Rows are points. The points of each table are mixes of a few directions, plus a little noise. How many directions does each table use, and how many do they share? Where both have some left over, give the other angles between the two spaces (their principal angles), to ten degrees, smallest first.

First, 5 rows:
[[-21  13]
 [-21  13]
 [-40  25]
 [ 22 -14]
 [ 60 -37]]
Second, 4 rows:
[[ 11  -7]
 [-29  18]
 [ 54 -34]
 [-37  23]]
Directions: first 1, second 1, shared 1

First, 9 rows:
[[ -3  -2 -15   1 -21  10]
 [-29  57 -10   1  -4 -10]
 [ 31 -29  23  -4   5  16]
 [ 26  19  50  -8  29   7]
 [-27 -25 -37   8   0 -26]
 [ 11 -40   3   1  13  -7]
 [ -2   4  14   0  28 -18]
 [ -8  10 -11   1 -14   4]
 [  0   5 -18   0 -37  24]]
Second (8 x 6):
[[-35   1 -15  19 -20   0]
 [-16 -30   5  13  23 -21]
 [ 13  19 -11 -10 -28  22]
 [ 12  42  13 -13   4   6]
 [ 18 -60 -11  -1   1  -1]
 [ 18 -35  -7  -4  -1   2]
 [  0  54   8  -9  -7  10]
 [-11   8  18   5  28 -18]]
Directions: first 3, second 3, shared 2; angles 40

First (11 x 11):
[[-15   8   1 -32  10 -10   1 -20  10 -14   6]
 [-21  -4  29  26 -17   7 -20  28 -19   5 -25]
 [ 25  -1 -42  -3  -8  17  -5   2 -26   9 -10]
 [ 12   6  -2  36  22  33  23  19  12  13  -7]
 [ -9  -4 -10   9   7 -13 -16  -5   5  -9  15]
 [ -4 -18 -26  -6  -1 -21 -14 -10  -4  -7  15]
 [-12  -6 -10 -25   5 -19  -3 -17   6 -10  12]
 [ -9 -22  -3  15   0 -11  -1   9   4   2   5]
 [ 16  15  19  10   1   2   8  -3  15   1  13]
 [ 29  23  44 -33 -23  27  45   5  -6  19 -32]
 [-12   3   0   2   4 -11 -18  -6   3 -10   9]]
Second, 11 rows:
[[  7 -13  15  10   7  13   0   8   6  -3   0]
 [ -1  -7  25  26   1   4  10  10  -3  -3  -9]
 [  2   7 -15  17  16  -5  25 -13   2  -5   4]
 [ 11 -22  25   4   5  20 -13  15   9  -2   0]
 [-19  30 -28 -13 -18 -29   6 -15 -16   7  -4]
 [  8  -9  -4 -13   6  10 -11   1   9  -1   7]
 [  2 -13  27   2  -8  11 -15  16   1   1  -6]
 [  4 -17  40  26  -1  14   0  19   0  -3 -10]
 [  2 -14  25  -1  -8  11 -16  16   1   2  -5]
 [ -3  27 -60 -15  15 -21  23 -33   1  -1  16]
 [-14  31 -51 -42 -15 -28  -8 -24 -10   9   8]]
Directions: first 6, second 3, shared 1; angles 30, 90

First (8 x 18):
[[ -8  15 -21  -2  51  45   4 -31 -19  34  24 -60  39 -35 -24 -14  -1  43]
 [  9  15   0 -10  18  14   0 -20 -16   8   5   4  22  -5   6  -7   1   2]
 [ -2  10  12   2 -10  -3  -5 -12  -6   2  -2  16   6  13  13  -6   3  -5]
 [-16 -11   8  14 -32 -20  -5  17  13  -7  -9   4 -25  15   0   0   0  -1]
 [  3 -13   5   8  -3 -11   0  12  17 -12  -1   3 -11   3   0  20   2 -15]
 [  7   4  12  -1  -9  -9  -3  -4   0  -8  -5  25   0  14  15   4   3 -17]
 [  4 -10 -13 -13 -16 -11   5  27   1 -10 -11  10 -22  -2  -5  -8  -7  -1]
 [  3 -10  -3   1   1  -5   2  11  10  -7  -1  -2  -9  -3  -4  11  -1  -6]]
Second, 9 rows:
[[ 11 -17 -19 -29   2  20 -12  -2   5   9  17   8  -1  20  19  -7   8   5]
 [-12 -29 -11   9 -10  -4  -3  24  27  -2   7 -27 -24   2 -13  12   2   8]
 [  6 -16 -11 -13  -1  10  -8   3  11   2  12  -5  -4  13   7   2   7   3]
 [  3 -38 -33 -33  -3  25 -16  12  15  13  24   2 -16  24  17  -7   7  12]
 [ -3  17  12  12   2  -8   7  -5 -11  -2 -11   5   6 -12  -6  -2  -6  -3]
 [  5 -21  -8  -5  -3   4  -8   7  22  -4  13 -19  -6  13   1  11  11   2]
 [  2  33  23  15   5 -13  10 -16 -20  -6 -17  11  18 -15  -4  -2  -6  -9]
 [  3  43  32  24   6 -19  14 -20 -21 -10 -22   7  24 -20  -8   3  -5 -13]
 [-15  29  15  20   1 -15  16  -2 -27   1 -24  18   3 -27 -11 -11 -18  -2]]
Directions: first 4, second 3, shared 1; angles 40, 80

First:
[[-10  -5  13 -12  30  60 -24 -37  32  -8  34  36   9   8  -3  53 -16  58
   17  35  26  13   3 -33]
 [ -2   0   2   0   4  11  -2  -7   5  -2   7   7   2   0   0   9  -2  11
    3   6   4   4   0  -5]
 [  3   1  -4   2  -8 -16   6  10  -9   3  -9 -10  -3  -2   1 -14   4 -16
   -5 -10  -7  -4  -1   8]
 [  5  -1  -6  -3  -9 -24   4  16 -11   6 -15 -16  -5   1  -1 -21   5 -24
   -7 -14  -9 -11   0  10]
 [  4  -4  -4 -10  -2 -14  -4  11  -4   7 -11 -12  -4   5  -3 -12   1 -16
   -5  -9  -3 -13   1   2]
 [  4   0  -4   0  -8 -18   5  12  -9   4 -11 -12  -3   0   0 -16   4 -18
   -5 -11  -7  -7   0   9]
 [-11  10  11  26   6  37  10 -31  11 -19  29  32  11 -14   7  33  -3  43
   14  24   9  35  -2  -7]
 [  5   0  -5  -1  -9 -22   5  15 -11   5 -14 -15  -4   0   0 -20   5 -23
   -7 -13  -9  -9   0  10]
 [  3  -1  -3  -4  -5 -14   1  10  -6   4  -9 -10  -3   2  -1 -12   2 -15
   -4  -9  -5  -8   0   5]]
Second:
[[  4  -9   1  -8   4   2  -3  -5   4 -11   9  -6  -4   7 -22  -9  -4   9
    2  -2   5   9   0   0]
 [-14 -15   0 -16  -1   9  -6  -1  15   3  11  -1  -4 -33  26 -10 -17   9
  -28  19  28  -9   5  16]
 [-22   3  18  50  -1   5  31 -36 -10 -29  -2  32   8 -14  21  57  26  31
   31   5   2  30   0   6]
 [ 18  24 -13  -8   0  12 -15  19   4  22   7  -3   9  23 -13 -18 -11 -14
    0  -1 -23  -3  -7 -22]
 [ -9 -10 -20 -20 -20  -4 -16  10  27  10  15 -21  12  12   8 -41 -22  -9
  -15  -1  -3  -4  -6   6]
 [ 15  -2   6 -18  16  -9  -5  12 -18   4 -14  -8 -16  -2 -18   3   6 -16
   -9 -11   4 -21  11   0]
 [  5   6 -18  13 -25 -12   2  13   8  17 -14 -10  10  25   5 -40  -5  -9
   18   1 -23  12 -28 -15]
 [ -2  -1   6 -12  11  -5  -5   1  -8  -4   2  -3  -3  -2  -5  22   7 -13
  -11 -15   2 -18  20  10]
 [  4   2  14  19  10   4  16 -12 -15 -10 -10  16  -9 -13  -2  24  13  16
   14   7   7  10  -2  -4]
 [  0   1   5   1   6  -2   2   0  -8  -1  -5   3  -3  -4   1  13   7  -3
   -1  -4   1  -6   6   2]]
Directions: first 2, second 6, shared 1; angles 50

First (9 x 32):
[[ 13   2  -1  10  11  -6  24  19   2  -9  14  -4  19   2  17  -2  -3 -10
  -19 -14 -14   3   5  14  -5  -7  -7 -14   0  10  -4  -4]
 [-38   4 -22 -37 -47   1 -52 -29   8  57 -44 -29 -40 -47   7  -8  56  41
   59  45  36 -39  13 -28  33  -6  22  39 -13  -5  47  52]
 [ 10  -3   9  11  14   2  11   4  -4 -19  12  12   8  17  -9   4 -20 -12
  -16 -13  -9  14  -7   6 -11   5  -5 -10   5  -2 -17 -18]
 [-15   4 -13 -16 -21  -3 -17  -6   6  27 -17 -19 -13 -26  13  -6  30  18
   23  18  13 -21  10  -8  16  -7   9  14  -7   3  24  27]
 [ 10   2   0   7   8  -4  18  15   2  -7  11  -3  14   2  12  -2  -2  -8
  -14 -10 -10   3   4  11  -5  -6  -6 -11   0   8  -4  -3]
 [ 17   2   2  14  16  -6  28  21   1 -15  19   0  22   7  15  -1  -9 -14
  -25 -18 -17   8   3  16  -9  -6 -10 -18   2  10 -10 -10]
 [ -8  -2   3  -5  -5   5 -15 -13  -2   3  -8   5 -12   2 -14   3  -2   5
   11   8   9   0  -5  -9   2   6   5   8   1  -8   0  -1]
 [ -1 -12  25   8  14  18 -20 -30 -14 -32   2  42 -18  43 -60  14 -50 -12
   -2  -6   6  30 -29 -13 -18  29   1   4  13 -26 -36 -41]
 [ 11   3  -2   8   9  -7  22  19   3  -6  13  -5  18   0  17  -2   1  -8
  -17 -11 -12   2   6  13  -4  -8  -7 -13  -1  10  -2  -1]]
Second:
[[-16 -16  13   9  18  24 -40 -33 -12  -8 -37  22  -1  30 -37   3  -2   4
   31  19 -25   5 -33 -12 -23  15  13  -2  28 -12 -28 -27]
 [ -7  -7   5   4   8  10 -16 -13  -5  -3 -16   9  -1  12 -15   1   0   2
   13   9 -10   1 -13  -5 -10   7   6  -1  11  -5 -11 -11]
 [ 11  11  -8  -6 -13 -16  28  23   8   6  26 -15   1 -21  25  -2   1  -2
  -22 -14  17  -3  23   7  16 -11 -10   1 -19   8  20  18]
 [ 21  20 -15 -11 -23 -29  50  40  15  11  47 -28   2 -38  46  -4   3  -5
  -39 -24  31  -5  41  15  28 -19 -17   2 -34  15  36  32]
 [ -8  -9   7   5  10  12 -21 -18  -7  -4 -19  12  -1  15 -19   2  -2   2
   16  11 -13   2 -17  -6 -12   8   7  -1  14  -6 -16 -14]
 [ -5  -5   4   3   6   8 -13 -10  -4  -2 -11   7  -1  10 -12   1  -1   0
   10   6  -8   1 -10  -3  -7   5   5  -1   8  -4  -9  -8]
 [-18 -19  15  10  21  27 -45 -37 -13  -9 -42  26  -2  34 -42   3  -3   4
   35  22 -28   5 -37 -13 -26  18  16  -2  30 -14 -32 -30]
 [  7   7  -6  -4  -8 -11  18  14   5   4  16 -10   1 -12  16  -2   1  -2
  -14  -9  11  -2  14   5  10  -7  -6   1 -11   6  12  12]
 [ 16  17 -13  -9 -19 -24  41  34  12   9  37 -23   2 -30  36  -3   2  -3
  -31 -20  25  -4  32  11  23 -16 -14   1 -27  12  29  26]]
Directions: first 2, second 1, shared 0; angles 40
